Each row of a before or after table is a point. The points were changed in one or more steps. Then noise was added and the rows were shuffled. The steps act on columns, c1 being the first. Write out the steps. A step turns or swaps two columns, mirrors them in a line or flattens them onto one, adds a multiple of one to another, or multiplies or shifts one. Angles are multiples of 10 degrees, from the lower column toward the higher: turns from -170 to 170, lines from 10 to 170 but not 90. Use the fewest steps. Two steps may share a column if one is a turn and the other turns, adds or multiplies; they go together, in the order done. Otherwise the lowest column goes first.

Before, 14 rows:
.21  -.03  .07
.15  -.02  .19
.21  .11  .07
.18  .44  -.04
-.02  -.12  .09
.21  .01  .10
.12  .27  -.15
-.46  -.04  .17
-.17  -.15  .17
.18  -.06  .11
-.17  .04  .18
-.20  -.10  -.94
-.13  -.03  -.17
.06  .16  -.34
After (14 x 3):
-.20  .07  .01
.19  -.11  .02
-.09  .10  .02
.10  -.15  .00
-.13  .17  -.02
.09  -.06  .03
.31  -.34  -.03
.22  -.04  .03
-.12  -.05  -.01
-.47  -.12  .01
.11  .04  .01
-.09  .17  -.01
-.09  .15  .00
-.29  -.10  .02
Steps: turn c1 and c2 by 130 degrees; multiply c3 by 0

Before (8 x 8):
-.84  -.18  .09  -.21  -.03  -.09  .13  .45
.15  .07  .26  -.15  -.23  .27  .08  .42
.02  .04  .26  .27  -.06  -.20  -.10  .27
-.34  -.55  -.20  -.22  -.03  .24  .13  .44
.04  -.01  .13  -.26  -.07  -.13  -.19  .01
.14  .22  .34  .09  -.72  -.27  .21  -.67
.05  .03  -.20  -.07  -.41  .68  -.23  .31
.09  .04  .40  .07  -.24  .33  -.08  -.18
After (8 x 8):
-.67  .08  .14  .28  -.64  .03  .07  -.36
-.17  -.18  .21  -.14  .34  -.36  .34  .94
-.41  -.04  -.23  .05  .28  .71  -.18  -.05
-.18  .06  -.06  -.29  .13  -.31  .24  -.22
-.02  -.10  -.20  .28  .06  .04  .14  .02
-.39  .46  .16  .41  -.20  .34  -.18  -.36
-.05  -.02  -.06  -.11  .15  .27  .40  .27
-.25  -.09  .08  .10  .36  .33  .28  -.24
Steps: turn c5 and c8 by -150 degrees; turn c1 and c5 by 60 degrees; add -0.5 times c4 to c6; turn c2 and c4 by -160 degrees; swap c3 and c7

Before:
-.09  -.33  -.06  .06  .14  -.17  .05  .18  .10  -.18  -.02  .15
.08  .27  -.02  .05  .02  .24  .41  -.19  -.03  -.06  -.02  .00
.02  .36  .01  -.25  -.21  -.13  .03  .08  -.09  -.11  -.12  .20
.08  .33  .06  -.79  .53  -.21  -.02  .24  -.32  -.03  -.03  -.04
-.01  -.21  .38  .18  -.25  -.20  .08  .10  .11  -.21  -.19  .12
.05  -.33  -.02  -.02  .17  -.07  -.13  .09  -.19  .21  -.24  -.05
.08  -.13  .18  .14  -.23  .04  -.04  .22  .19  .00  -.01  .02
-.17  -.10  -.09  .17  .10  .14  -.07  -.01  -.09  -.17  -.05  -.32
After:
.05  -.28  -.11  -.09  .07  .08  -.13  .09  -.12  .23  -.31  -.18
-.08  -.14  .00  -.14  .12  -.12  -.13  .18  -.02  -.18  -.16  .19
.04  .11  .05  -.06  .03  -.23  .42  -.16  .02  -.07  .12  .00
.01  .09  -.14  .27  -.08  -.06  -.13  .08  -.21  -.08  .13  .11
-.02  -.18  .21  -.02  -.45  -.17  -.13  .10  -.03  -.23  -.25  .14
-.20  -.07  .10  -.14  .12  .16  .09  .00  .12  -.15  -.10  -.28
.07  -.07  .21  .06  -.22  .08  .01  .22  .15  .00  -.06  .14
.09  .14  -.95  -.08  .14  -.08  -.21  .25  -.23  -.03  .15  -.24
Steps: flatten c2 and c11 onto the line at 50 degrees; turn c3 and c5 by -70 degrees; turn c3 and c4 by -120 degrees; turn c6 and c7 by 60 degrees; turn c9 and c12 by 40 degrees

Before, 14 rows:
-.19  .23  .09  -.05  -.08  .27  -.13  -.08  .58  -.32  -.31  -.08  -.13  -.55  -.05  .06  .06  .08  .26  -.33
.10  .10  -.01  .46  .18  -.44  .26  -.37  -.32  .30  -.25  .28  -.17  .14  .04  .06  .11  .23  .30  -.28
-.34  .21  -.38  .13  -.40  -.27  -.23  -.02  .09  -.11  -.03  .33  .32  -.13  .15  -.02  .46  -.33  -.01  .02
.16  -.06  -.22  -.31  .07  -.08  .14  -.17  .07  -.24  .06  -.24  -.13  .45  -.32  -.14  -.36  -.03  .58  -.12
.07  .13  -.03  -.13  -.41  -.24  -.14  .22  -.11  -.42  -.05  -.19  .16  -.14  .03  .22  .16  -.30  -.09  .20
-.29  .48  .27  .06  .02  -.20  -.06  -.06  .08  -.18  -.05  .43  -.43  -.12  .45  .10  .16  -.30  .11  -.50
.06  -.39  -.06  -.46  .18  .13  -.11  .03  .20  -.06  -.26  .11  .01  -.04  .30  -.14  .08  .09  .00  .18
.47  .09  .00  .49  .28  .19  -.18  .42  -.01  -.30  .22  -.13  .43  .03  .25  -.05  -.01  -.08  -.25  .13
-.16  .14  .45  -.32  .03  -.70  -.42  -.34  -.55  -.34  -.19  .09  .22  -.16  -.13  -.34  -.13  -.38  -.27  -.10
-.05  .55  .16  -.12  -.23  .11  -.29  -.23  .06  -.34  -.20  -.23  .09  .42  .29  .00  .09  .34  -.55  -.25
.08  .10  .23  .33  .20  -.08  .45  .09  -.23  -.14  .52  -.24  -.11  .32  -.33  .00  .28  -.17  .61  .30
-.27  .04  -.25  .13  .29  -.11  -.21  .06  .13  -.44  -.34  .18  -.23  -.10  -.27  .11  .12  .15  .28  -.37
.06  .24  -.08  -.16  .28  -.36  -.37  -.38  .26  -.13  -.11  .73  -.36  -.25  -.15  -.05  .19  -.29  -.20  -.29
.21  .32  .16  -.11  .29  .21  .03  .00  -.30  -.40  -.50  -.22  -.05  -.06  -.13  -.34  .34  -.10  .44  .29
After, 14 rows:
-.29  .34  .18  -.09  -.28  .22  .05  .42  -.33  -.40  -.36  -.23  -.02  -.08  -.12  -.37  -.25  -.25  .45  .29
-.24  .46  .23  .06  .19  .17  -.05  .00  .06  -.16  -.09  .42  -.03  -.15  .42  .11  .31  -.75  .11  -.51
-.26  .12  .23  .31  -.02  .31  .49  -.34  -.25  -.16  .39  -.24  .04  .31  -.30  .02  -.15  -.40  .56  .29
.09  .11  -.01  .47  -.29  .21  -.17  .07  .02  -.28  .49  -.11  -.03  .01  .23  -.02  -.43  -.24  -.25  .13
-.18  .16  -.03  -.13  .35  -.28  -.16  .15  -.11  -.41  .16  -.19  -.01  -.15  .04  .23  -.08  -.78  -.10  .20
.09  .13  .44  -.31  .63  .40  -.43  -.07  -.57  -.33  -.39  .09  -.03  -.17  -.17  -.36  .15  -.95  -.28  -.10
-.49  .18  -.38  .10  .40  -.42  -.23  -.01  .11  -.14  .00  .35  -.02  -.14  .17  -.05  .23  -.81  .01  .07
-.11  .21  .09  -.01  -.21  -.17  -.13  .19  .58  -.32  -.25  -.06  .03  -.58  -.03  .06  .17  .22  .28  -.31
-.14  .28  -.05  -.16  .28  .37  -.38  -.14  .24  -.12  -.33  .78  .04  -.23  -.14  -.08  -.03  -.74  -.21  -.30
.38  -.08  -.23  -.33  .07  .01  .13  -.13  .08  -.29  -.13  -.25  .00  .44  -.34  -.13  -.13  -.05  .56  -.10
-.07  -.38  -.09  -.46  -.13  .12  -.11  .18  .18  -.09  -.15  .08  .00  -.09  .30  -.12  -.12  .26  .00  .19
-.10  .06  -.03  .47  .36  .32  .26  -.06  -.35  .25  -.44  .26  .01  .12  .00  .05  -.10  .58  .31  -.23
-.11  .58  .14  -.11  .00  -.22  -.34  .00  .03  -.33  -.27  -.26  .01  .44  .26  -.03  .03  .81  -.59  -.24
-.20  .08  -.21  .16  .02  .22  -.23  .30  .16  -.46  -.17  .17  .02  -.07  -.29  .10  .25  .36  .26  -.37
Steps: mirror c1 and c17 in the line at 140 degrees; turn c5 and c6 by 110 degrees; add 0.3 times c3 to c6; turn c8 and c11 by 50 degrees; multiply c13 by 0; multiply c18 by 2.5
